Each row is a point. Each copy is the shape, with its points in the same order, turned, moved and blurred by noise. Some copies are also mirrored. Which?
(in the rows, 100 means zero)

Shape (8 x 3):
|  68 | 142 |  59 |
|  70 |  85 | 122 |
| 157 |  93 |  91 |
| 116 |  88 | 113 |
|  60 |  87 |  70 |
|  87 |  90 | 122 |
| 170 | 160 |  93 |
|  97 |  89 | 120 |
Copy 1, 8 rows:
|  26 |  74 |  70 |
|  83 |  96 | 128 |
| 120 | 127 |  51 |
| 104 | 110 |  92 |
|  42 | 107 | 112 |
|  93 |  95 | 116 |
| 113 |  81 |   5 |
|  98 |  98 | 108 |
Copy 1 is: mirrored
Copy 2 (8 x 3):
|  46 | 148 | 114 |
| 107 | 109 |  70 |
| 126 |  93 | 156 |
| 118 |  90 | 110 |
|  98 | 154 |  94 |
| 107 | 100 |  83 |
|  71 |  66 | 185 |
| 110 |  97 |  94 |
Copy 2 is: only turned
Copy 3:
| 134 |  83 |  50 |
| 128 | 132 | 121 |
|  51 |  82 | 118 |
|  86 | 111 | 124 |
| 149 |  84 | 104 |
| 110 | 124 | 119 |
|  25 |  95 |  55 |
| 103 | 122 | 119 |
Copy 3 is: mirrored
Copy 4:
|  42 | 122 |  76 |
| 127 | 128 |  72 |
| 104 |  59 | 130 |
| 124 |  90 |  97 |
|  86 | 149 |  97 |
| 125 | 110 |  80 |
|  64 |  18 |  93 |
| 123 | 104 |  86 |
Copy 4 is: only turned
